Each row of a before or after table is a point. One or more steps were done to the points. Then noise was added and the rows were shuffled. The steps act on columns, c1 being the first. Name the steps. A step turns or swaps two columns, mirrors them in a line or flattens them onto one, adds a multiple of one to another, or multiplies or shifts one. Angles are multiples of 10 degrees, from the lower column toward the higher: turns from -170 to 170, lines from 10 to 170 but not 90. Use the fewest steps. Two steps may share a column if one is a turn and the other turns, adds or multiplies; they go together, in the order done. Otherwise the lowest column goes first.

Before, 14 rows:
[-0.07 -0.66]
[0.32 -0.84]
[-0.10 -0.03]
[0.59 -0.21]
[0.04 0.14]
[0.54 0.19]
[-0.64 -0.44]
[0.54 0.38]
[-0.61 -0.74]
[0.05 -0.13]
[0.23 0.16]
[-0.02 0.69]
[0.31 0.03]
[-0.18 0.08]
After:
[-0.05 0.14]
[0.06 -0.05]
[0.11 -0.20]
[-0.04 0.02]
[0.11 -0.11]
[0.58 -0.63]
[-0.33 0.45]
[0.09 -0.17]
[0.08 -0.11]
[-0.02 0.03]
[0.01 -0.03]
[0.29 -0.31]
[0.30 -0.40]
[-0.08 0.07]
Steps: flatten c1 and c2 onto the line at 130 degrees

Before:
[0.24 0.25 -0.07 -0.33 -0.10 -0.07]
[0.39 0.41 -0.50 -0.15 0.06 -0.47]
[0.59 -0.32 0.31 -0.43 -0.23 -0.35]
[0.38 0.21 -0.45 -0.01 0.95 0.30]
[0.23 0.26 -0.44 -0.23 -0.34 -0.45]
[0.63 0.12 0.28 0.22 0.05 0.05]
[0.12 0.58 -0.20 0.15 0.32 -0.19]
[0.59 -0.67 0.78 0.79 0.15 0.66]
[0.21 -0.04 0.07 0.16 0.13 -0.33]
[-0.75 0.35 -0.86 0.44 0.26 0.60]
[0.37 -0.25 -0.29 -0.69 0.74 0.25]
[0.61 0.84 0.04 -0.29 0.29 -0.58]
[-0.54 -0.16 0.45 -0.69 0.25 -0.69]
[-0.25 0.14 0.20 0.04 0.33 0.57]
After:
[0.79 -0.69 0.61 -0.34 0.15 0.96]
[-0.30 -0.27 0.39 -0.48 0.75 -0.58]
[0.19 0.14 -0.25 -0.51 0.34 0.21]
[0.02 0.83 0.60 0.44 0.28 -0.45]
[-0.85 0.37 -0.72 -0.42 0.24 0.62]
[0.28 0.12 0.63 0.02 0.06 0.22]
[-0.18 0.56 0.13 0.23 0.33 0.05]
[0.09 -0.04 0.20 0.37 0.14 0.04]
[0.31 -0.33 0.57 0.17 -0.23 -0.54]
[-0.48 0.41 0.38 0.39 0.05 -0.31]
[-0.44 0.25 0.23 0.35 -0.32 -0.37]
[-0.08 0.23 0.24 -0.05 -0.11 -0.33]
[-0.46 0.20 0.38 -0.31 0.95 0.08]
[0.43 -0.15 -0.52 0.41 0.24 -0.88]
Steps: swap c1 and c3; turn c4 and c6 by 70 degrees
